Each point is reached from the start by the listed moves, each made once or not at all, plus a little noise. Say if it took an odd or an even number of moves. Then give how often each move was made.
In the rows, 128 means zero.

Moves:
(1): [163 114 130 128]
(2): [144 172 129 130]
(3): [123 127 168 128]
Start: [136 116 141 127]
Points:
[189 143 143 131] -> even (1, 1, 0)
[145 159 181 131] -> even (0, 1, 1)
[184 147 183 131] -> odd (1, 1, 1)

Moves:
(1): [188 112 124 121 124 118 129 122 128 130 130 118 129 133]
(2): [146 194 127 130 120 132 135 119 122 125 130 124 129 121]
(3): [127 125 173 126 126 123 137 127 131 127 121 125 129 130]
(4): [138 130 130 193 121 131 127 124 121 132 108 131 131 128]
(5): [133 128 120 133 179 131 136 126 125 129 120 124 127 124]
(6): [138 121 132 117 130 196 127 131 137 139 134 121 136 136]
(7): [119 117 115 131 122 145 210 136 106 130 129 120 123 122]
(8): [139 136 135 133 131 115 117 215 122 131 135 125 130 130]
(9): [120 132 118 133 126 125 138 133 178 133 125 128 126 122]
(10): [122 132 127 128 135 117 123 130 127 180 143 125 131 123]
(11): [123 131 140 138 131 134 130 119 133 122 172 124 129 135]
Start: [105 118 137 136 134 129 129 130 139 118 127 117 111 123]
Points:
[123 199 135 166 184 118 138 206 179 171 189  99 116 110] -> even (0, 1, 0, 0, 1, 0, 0, 1, 1, 1, 1)
[ 85 128 137 151 140 123 139 127 193 167 185 109 112 122] -> odd (0, 0, 0, 0, 0, 0, 0, 0, 1, 1, 1)
[205 177 142 199 117 115 126 197 120 126 117 100 121 122] -> even (1, 1, 0, 1, 0, 0, 0, 1, 0, 0, 0)
[161 166 111 154 179 140 234 120 162 171 178  85 106 108] -> odd (1, 1, 0, 0, 1, 0, 1, 0, 1, 1, 1)
[160 105 113 137 189 108 141 127 185 182 131  99 112 115] -> even (1, 0, 0, 0, 1, 0, 0, 0, 1, 1, 0)
[196 170 119 197 168 180 153 122 178 186 121  90 123 117] -> odd (1, 1, 0, 1, 1, 1, 0, 0, 1, 1, 0)
[166  96 127 210 173 150 220 115 114 118 146  94 110 127] -> odd (1, 0, 0, 1, 1, 0, 1, 0, 0, 0, 1)

Moves:
(1): [194 134 122 133 123 111 123 123 130 133 143 111 128 123 129 108 128 126
 128 117 124 126 134 135]
(2): [127 182 133 128 137 127 129 134 110 127 119 128 127 131 121 117 119 138
 125 120 126 127 128 121]
(3): [133 126 167 128 131 136 132 118 123 128 125 128 115 123 120 124 125 128
 122 130 127 126 127 129]
(4): [132 133 121 201 155 136 125 151 126 118 141 116 132 125 132 152 126 121
 119 120 123 123 141 143]
(5): [130 124 122 122 180 125 121 111 135 121 135 119 133 125 139 127 121 122
 134 129 140 130 114 123]
(6): [135 128 120 122 128 168 127 125 125 133 127 125 128 129 125 123 125 124
 132 121 126 128 125 134]
(7): [132 129 129 135 135 126 198 129 134 134 109 115 136 131 149 114 120 126
 126 137 123 130 133 130]
(8): [145 130 139 123 140 129 130 178 142 126 129 135 118 142 143 127 132 134
 127 133 120 132 118 124]
(9): [122 150 134 134 121 129 123 122 183 122 121 133 128 117 124 136 126 108
 135 117 122 133 129 125]
(10): [130 126 127 133 138 127 123 125 130 172 122 139 123 124 128 123 122 129
 130 134 134 134 130 121]
(11): [121 139 131 115 127 134 143 119 123 142 180 141 117 118 132 139 137 124
 123 126 122 122 124 129]
(12): [134 125 121 132 133 129 134 109 121 113 123 196 130 131 118 121 135 128
 130 126 141 133 134 137]
(13): [123 130 149 130 129 133 120 136 130 132 140 136 186 127 121 116 129 126
 128 135 137 127 135 126]
(14): [134 132 139 132 123 132 127 118 135 133 139 127 121 186 140 129 113 115
 126 127 138 123 137 118]
(15): [135 126 143 127 118 133 112 120 118 135 116 138 139 115 194 121 124 132
 125 112 112 125 134 118]
(16): [144 131 127 115 131 123 125 125 119 129 117 134 141 124 127 180 124 133
 129 132 132 139 140 134]
(17): [131 138 134 127 130 133 123 116 123 136 115 120 130 134 127 126 191 123
 121 125 137 122 135 128]
(18): [123 126 126 134 138 131 135 123 149 127 131 127 126 136 122 127 127 191
 125 118 122 115 141 127]
(19): [125 129 139 137 123 128 131 129 124 125 137 121 122 131 131 131 134 133
 189 127 133 140 131 126]
(20): [134 138 121 135 121 136 113 118 136 115 127 129 132 124 135 129 131 132
 134 195 114 120 132 129]
(21): [136 135 134 129 108 135 128 136 130 128 128 130 116 114 140 131 126 139
 120 131 185 121 123 127]
(22): [123 129 128 127 113 129 121 113 127 125 135 131 129 127 126 125 136 139
 110 132 135 193 118 147]
(23): [118 126 124 123 137 129 121 136 130 120 132 127 123 120 122 126 126 119
 125 132 131 137 169 128]
(24): [123 135 135 115 133 125 122 128 133 141 121 126 125 135 139 121 120 128
 133 129 133 116 128 186]
Start: [148  99 151 156 139 155 117  91 148 127 123  78 165 131 126 138 154 109
 130 136 146 149 128 134]
Points:
[188 156 158 220 174 170  80  94 210 145  90 158 172 134 146 199 216 107
 120 200 154 213 153 231] -> even (0, 0, 0, 1, 0, 0, 0, 1, 1, 1, 0, 1, 0, 0, 0, 1, 1, 0, 0, 1, 0, 1, 0, 1)
[157 127 215 109 197 217  96   7 138 141 176 152 211 170 127 157 201  81
 110 145 207 212 177 214] -> even (0, 0, 1, 0, 1, 1, 0, 0, 0, 0, 1, 1, 1, 1, 0, 1, 1, 0, 0, 0, 0, 1, 1, 1)
[170 175 164 160 211 168  73  93 202 125  95 170 164 110 199 112 135  99
 143 181 134 168 161 108] -> odd (0, 1, 0, 0, 1, 0, 0, 1, 1, 1, 0, 1, 0, 0, 1, 0, 0, 0, 0, 1, 0, 0, 1, 0)
[178 163 177 227 237 208 163 128 159 166 140  68 217 198 168 113 116 105
 108 142 168 215 127 141] -> even (0, 1, 0, 1, 1, 1, 1, 1, 0, 1, 0, 0, 1, 1, 0, 0, 0, 0, 0, 0, 0, 1, 0, 0)

Moves:
(1): [163 131 124 127 130 125 130 129 127 131 129 124 130 126 127 129 132 128
 121 134 125 129 119 124 135]
(2): [129 181 130 132 132 128 118 124 124 140 138 123 137 117 129 128 125 129
 118 114 118 130 137 129 126]
(3): [132 135 182 126 131 124 122 116 135 111 120 130 136 123 143 134 131 117
 124 135 128 141 119 133 141]
(4): [123 126 130 173 134 129 128 126 125 137 128 124 133 126 134 142 146 129
 127 130 130 130 129 143 127]
(5): [127 122 126 123 159 126 127 129 130 135 128 126 130 135 126 128 124 124
 125 127 124 133 119 126 119]
(6): [130 127 139 116 127 172 134 126 126 130 133 138 136 125 132 127 122 127
 123 137 130 121 122 136 124]
(7): [122 132 134 124 130 124 162 133 128 129 131 131 130 128 134 123 139 123
 121 137 129 135 137 123 135]
(8): [130 121 137 130 123 127 123 186 137 126 122 132 138 122 119 126 132 144
 121 128 132 149 132 137 125]
(9): [139 123 126 126 126 126 129 128 170 137 131 125 132 130 135 131 116 110
 127 124 121 127 136 144 135]
(10): [121 117 138 123 129 121 128 128 120 179 121 127 131 127 119 123 124 122
 134 135 128 123 122 123 131]
(11): [130 122 139 131 141 134 130 135 126 126 169 130 142 117 128 138 130 129
 143 120 132 122 136 116 135]
(12): [130 135 129 129 126 125 127 121 136 139 133 190 132 146 123 116 135 127
 126 115 112 132 140 129 121]
(13): [130 125 116 134 117 124 127 117 116 131 120 133 184 140 129 129 116 122
 118 137 140 122 131 117 124]
(14): [127 138 141 130 120 128 136 135 130 137 138 111 129 167 119 136 134 129
 115 126 134 125 123 128 119]
(15): [128 129 123 129 130 128 125 134 126 132 124 127 124 138 161 116 134 130
 133 126 130 125 133 129 137]
(16): [127 129 127 121 130 126 128 129 129 135 121 130 125 127 138 160 127 129
 124 128 137 129 141 127 127]
(17): [116 132 125 122 122 139 115 128 140 130 118 126 133 119 122 132 163 128
 126 138 121 126 133 122 129]
(18): [127 124 134 128 128 126 131 120 131 131 121 123 131 131 127 124 126 162
 136 124 122 129 125 130 129]
(19): [139 145 134 127 128 139 132 140 127 118 104 123 134 143 119 135 130 116
 176 123 137 132 133 132 116]
(20): [125 135 133 134 132 124 114 139 129 123 139 135 118 133 139 124 121 127
 141 180 114 129 122 125 120]
(21): [134 135 126 124 137 124 125 121 139 130 133 129 126 123 119 118 132 133
 132 137 168 132 125 128 134]
(22): [130 125 130 126 118 135 118 119 126 134 134 122 124 131 127 124 124 132
 128 129 124 162 143 122 129]
(23): [140 123 129 127 137 125 123 126 115 126 125 120 128 128 126 119 121 126
 128 137 131 107 176 136 127]
(24): [132 128 118 107 123 112 122 124 115 133 138 127 140 125 139 128 146 128
 128 129 129 129 126 175 118]
Start: [146 146 119 145 133 120 125 139 124 126 154 142 132 139 128 125 115 148
  98 144 120 114 116 135 122]
Points:
[170 160 161 159 178 124  93 111 109 145 166 213 212 173 190 100 134 131
  94 225 151 107 151 205 107] -> odd (0, 0, 1, 1, 1, 1, 0, 0, 0, 0, 0, 1, 1, 0, 1, 0, 0, 0, 0, 1, 1, 0, 1, 1)
[187 155 136 129 134 103 135 134 121 155 214 179 168 185 123 128 151 184
  99 123 106 111 116 170 111] -> even (1, 0, 0, 0, 0, 0, 0, 0, 0, 0, 1, 1, 0, 1, 0, 0, 0, 1, 0, 0, 0, 0, 0, 1)
[137 179 215 179 151 116 130 180 123 196 175 133 176 120 179 154 146 189
  98 139 121 180 160 140 156] -> odd (0, 1, 1, 1, 0, 0, 1, 1, 0, 1, 1, 0, 0, 0, 1, 1, 0, 1, 0, 0, 0, 1, 0, 0)
[142 201 158 148 134 130 151 136 120 154 218 115 157 163 124 129 126 185
  91 125 111 149 148 116 126] -> even (0, 1, 0, 0, 0, 0, 1, 0, 0, 0, 1, 0, 0, 1, 0, 0, 0, 1, 0, 0, 0, 1, 0, 0)
[180 152 184 131 144 145 103 119 167 233 158 176 176 193 181 157 182 118
  69 161 102 156 128 207 122] -> even (1, 0, 1, 1, 1, 1, 0, 0, 1, 1, 0, 1, 0, 1, 1, 1, 1, 0, 0, 0, 0, 1, 0, 1)
[174 160 214 148 131 149  84 177 163 211 165 183 249 201 166 146 166 158
 148 218 161 145 202 208 111] -> even (0, 0, 1, 1, 0, 1, 0, 1, 1, 1, 1, 1, 1, 1, 1, 1, 1, 1, 1, 1, 1, 1, 1, 1)
[157 151 187 179 135 163  99 130 165 134 166 147 138 150 203 127 114 125
 106 207 101 152 123 172 139] -> odd (0, 0, 1, 1, 0, 1, 0, 0, 1, 0, 0, 0, 0, 0, 1, 0, 0, 0, 0, 1, 0, 1, 0, 0)
[146 210 186 118 155 101  65 126 114 207 175 169 159 193 163  97 161 134
  89 196  78 140 172 178 104] -> even (0, 1, 1, 0, 1, 0, 0, 0, 0, 1, 0, 1, 0, 1, 1, 0, 1, 0, 0, 1, 0, 1, 1, 1)
[153 163 210 159 133 100 125 211 159 182 122 111 177 188 171 127 188 149
 142 221 116 128 170 222 121] -> even (0, 0, 1, 1, 0, 0, 1, 1, 1, 1, 0, 0, 0, 1, 1, 0, 1, 1, 1, 1, 0, 0, 1, 1)
[183 211 154 170 144 123  84 154  93 210 188  94 176 176 151 131 180 173
 160 194 101 120 181 178 110] -> even (1, 1, 0, 1, 0, 0, 0, 0, 0, 1, 1, 0, 0, 1, 1, 0, 1, 1, 1, 1, 0, 1, 1, 1)
[158 198 146 180 143 124 107 120 105 211 126 173 156 163 117 142 120 170
 145 125 108 137 210 154 104] -> odd (0, 1, 0, 1, 0, 0, 0, 0, 0, 1, 0, 1, 0, 0, 0, 1, 0, 1, 1, 0, 0, 1, 1, 0)

Moves:
(1): [107 121 122 109 148 111 110 137 102 159 175 153 139 122 142 112 109 117
 130 108 137 117 137 117]
(2): [112 117 122 111 134 101 120 117 123 143 124 150 140 138 140 130 115 152
 109  98 118 117 148 123]
(3): [125 147 124 126 117 116 130 107 124 131 133 122 125 142 107 153 138 109
 126 118 149 125 131 132]
(4): [127 122 122 118 121 122 135 130 132 112 131 145 122 117 144 115 121 133
 131 124 124 135 133 134]
(5): [137 123 125 127 115 123 115 152 121 121  99 106 152 126 143 126 103 120
 123 141 150 143 146 131]
(6): [132 126 104 138 130 112 110 126 126 104 115 155 114 130 122 122 138 107
 127 148 140 153  99 154]
(7): [138 136 105 152 136 116 154 142 129 109 124 154 160 102 132 140  94 145
 102 142 135 142 166  99]
(8): [124 126 143 107 124 112 139 143 127 120 109 120 134 120 127 144 116 126
 127 128 109 125 143 132]
(9): [130  97 122 121 141 144 112 159 119 128 150 120 145 111 117 114 115 130
 134 112 112 125 157 113]
(10): [132 138 128 142 130 125 128 132 135 135 131 122 116 130 111 142 120 136
 138 114 147 128 131 118]
(11): [152 141 123 127 148 121 118 115  99 127 129 122 117 110 118 136 154 143
 152 121 131 115 118 138]
(12): [122 138 128 146 145 112 145 133 128 111 143 130 143 133 106 109 121 145
 133 136 151 142 113 143]
(13): [127 109 138 122 114 137 130 130 133 151 127 128 139 131 141 138 135 119
 139 115 113 132 112 135]
(14): [120 123 141 124 138 141 131 109 150 122 119 156 137 147 146 144 135  95
 142 122 128 130 120 109]
(15): [139 101 108 128 112 131 132 122 132 135 130  96 126 141 102 133 121 130
 133 145 149 102 121 147]
(16): [156 133 141 133 142 145 112 117 104 124 138 136 122 126 126 135 104 130
 117 112 132 142 133 107]
(17): [136 140 113 130 127 141 127 116  96 122 123 134 114 138 112 128 113 136
 117 109 128 101 105 116]
(18): [121 122 134 115 141 117 129 118 100 140 127 144 109 139 143 136 166 132
 151 114 137 130 141 117]
(19): [133 115 159 128  99 114 116 139 134 118 140 139 126 131 151 132 148 135
 139 119 128 116 116 142]
(20): [145 132 131 133  95 140 130 137 132 135 125 139 133 142 120 133 116 121
 130 133 119 112 161 144]
(21): [155 119 159 131 127 142 119 152 122 137 137 118 122 115 136 116 137 104
 113 108 140 123 151 135]
(22): [106 111 120 155 151 128 129 123 129 118 135 130 142 139 156 139 113 130
 139 121 125 140 122 124]
(23): [115 121 136 163 119 147 129 124 115 129 116 127 133 112 102 145 107 145
 143 124 144 114 141 123]
(24): [138 124 122 105 129 172 117 140 127 141 125 129 131 131 138 149 131 126
 134 132 122 117 145 136]
Start: [114 137 161 137 135 129 167 109 127 128 118 135 118 141 144 138 107 124
 112 116 125 116 127 138]
Points:
[132  89 150 106 211  79 129 155  75 123 148 229 176  84 174 142  69  94
  97  53 122 110 211 105] -> odd (1, 1, 0, 0, 0, 1, 1, 1, 1, 0, 1, 0, 0, 1, 0, 0, 0, 0, 0, 0, 1, 0, 0, 0)
[145  76 193 123 161 191 131 108  61 227 151 151 107 138 141 212 145  94
 203  41 191  46 161 137] -> even (1, 0, 0, 0, 0, 0, 0, 0, 0, 1, 1, 0, 1, 1, 1, 0, 0, 1, 0, 0, 1, 0, 1, 1)
[128  86 153  65 150 142  95 102  33 149 177 249 104 152 186 179 177  72
 199  24 133  75 108 147] -> even (1, 0, 1, 1, 0, 1, 0, 0, 1, 0, 1, 0, 1, 1, 0, 0, 1, 1, 1, 0, 0, 0, 0, 1)
[107  60  87 151 173 136 137  77  16 129 134 174 123 159 100 196 105 171
 188  40 173  70 121 180] -> even (0, 1, 1, 1, 0, 1, 0, 0, 1, 0, 1, 1, 1, 0, 1, 0, 1, 1, 0, 0, 0, 1, 1, 1)
[ 65  54 138 173 132  83 124  87  45 176 152 207 107 186 156 189  87 156
 172  25 184  59  94 147] -> odd (1, 1, 0, 0, 0, 1, 0, 0, 0, 1, 0, 0, 1, 0, 1, 0, 1, 1, 1, 0, 0, 1, 1, 0)
[169 115 213 181  88 138 137 111 114 131 101  92 120 143 107 213 117  89
 170  81 237  58 149 160] -> odd (0, 0, 1, 0, 1, 0, 0, 0, 0, 1, 1, 0, 0, 1, 1, 0, 0, 0, 1, 0, 1, 0, 1, 0)

Moves:
(1): [146 111 108 155 120 107 118 130 130 105 101 128 154 110 149 161 139 136
 123 111 142 110 123 119 158 138]
(2): [130 169 121 118 123 102 125 131 134  97 117 158 130 104 149 142 140 136
 113 122 139 130 119 121 129 147]
(3): [141 155 138 102 149 119 148 148 130 123 112 131 129 126 140 120 113 120
 140 144 104 114 123 125 118 118]
(4): [140 130 132 125 144 118 109 117 138 108 116 116 127 127 145 126 153 127
 139 144 103 143 131 126  97 141]
(5): [109 143 112 121 108 133 120 134 115 112 106 128 113 104 119 146 116 127
 142 109 132 122 121 148 159 127]
(6): [123 127 126 105 124 142 125 142 128  96 126 112 143 143 112 144 135 145
 139 127 120 127 141 115 109 122]
(7): [132 146 133 130 140 121 133 119 127 133 116 126 132 122 123 141 129 129
 123 122 126 116 120  99 135 120]
(8): [151 127  93 119 110 110 104 160 101 127 126 132 126 106 131 124 129 143
  89 115 165 138 140 117 121 105]
(9): [146 122 132 129 122 151 120 151 126 117 114 127 126 118 127 124 100 115
 123 122 127 122 134 120 137 127]
(10): [145 117 137 134 110 128 133 121 137 114 153 149 110 132 130 138 135 115
 153 135 127 137 130  79 138 110]
(11): [125 124 123 131 134 115 115 123  94 148 130 135 157 158 116 117 108 132
 137 132 128 113 118 120 142 136]
(12): [107 142 110 135 138 156 132 121 105 125 116 134 116 144 139 158 107 148
 126 117 141 131 123 121 114 115]
(13): [142 140 120 109 134 107 121 119 138 143 147 118 131 132 121 136 125 128
 118 104 132 145 101 103 157 123]
(14): [111 140 140 137 127 128 139 125 118 151 130 121 124 140 160 141 145 132
 121 124 148 132 143 131 117 142]
(15): [136 141 133  96  97 141 117 126 141 138 122 129 153 149 130 135 155 128
 100 124  95  97 125 139 133 119]
(16): [110 147 123 125 130 115 111 125 115 137 136 123 136 122 126 131 115 135
 113 132 125 148 122 134 132 119]
(17): [114 178 109 131 128 147 114 112 138 128 146 166 131 153 114 115 130 109
 138 156 116 153 144 121 148 127]
(18): [104 138 125 140 114 121 141 135 145 113 127 122 130 122 145 158 134 127
 153 112 140 134 107 123 108 134]
(19): [117 126 106 134 143 137 139 144 129 113 144 132 118 157 115 159 153 102
 133 135 125  87 113 124 122 122]
(20): [ 92 137  86 100 107 118 134 164 123 128 143 139 114 136 139 127 101 111
 124 103 118 118 142 107 130 125]
(21): [125 136 111 131 137 118 132 154 117 115 130 130 137  99 143 122 125 146
 151 118 113 135 134 133 125 138]
(22): [138 116 138 141 150 120 130 128 130 116 136 128 122 157 121 116 127 130
 148 114 127 136 130 110 100 114]
(23): [123 133 121 101 159 117 130 149 111 126 112 128 161 130 129 123 144 149
 106 133 112 146 110 136 106 111]
(24): [136 119 118 145 152 125 114 115 115 127 132 144 154 115 120 119 119 109
 135 126 134 114 136 140 130 131]
Start: [124 117 134 113 109 127 108 117 160 124 123 140 140 135 141 106 122 148
 113 149 132 140 135 134 113 133]
Points:
[116 194 117 110 171  22  88 137 127  51 116 174 199 125 186 140 151 194
 168 135  92 200  77  33  48 125] -> even (0, 1, 0, 1, 0, 0, 1, 0, 0, 1, 1, 0, 0, 0, 0, 1, 0, 1, 0, 0, 1, 1, 1, 0)
[109 236  62  79 101 121 117 173 136  78 154 172 137 152 195 183 122 180
 159 122 156 206 139  22  88  85] -> even (0, 0, 1, 0, 0, 1, 0, 1, 0, 1, 0, 1, 1, 1, 0, 0, 1, 1, 0, 0, 1, 0, 0, 0)
[109 194  76  56 211  95  70 179  84  67  85 123 249 136 164 148  62 191
 157 127  76 178  77  91  53 114] -> even (0, 0, 1, 1, 0, 1, 0, 0, 1, 0, 1, 1, 1, 0, 0, 1, 0, 1, 0, 0, 1, 0, 1, 1)
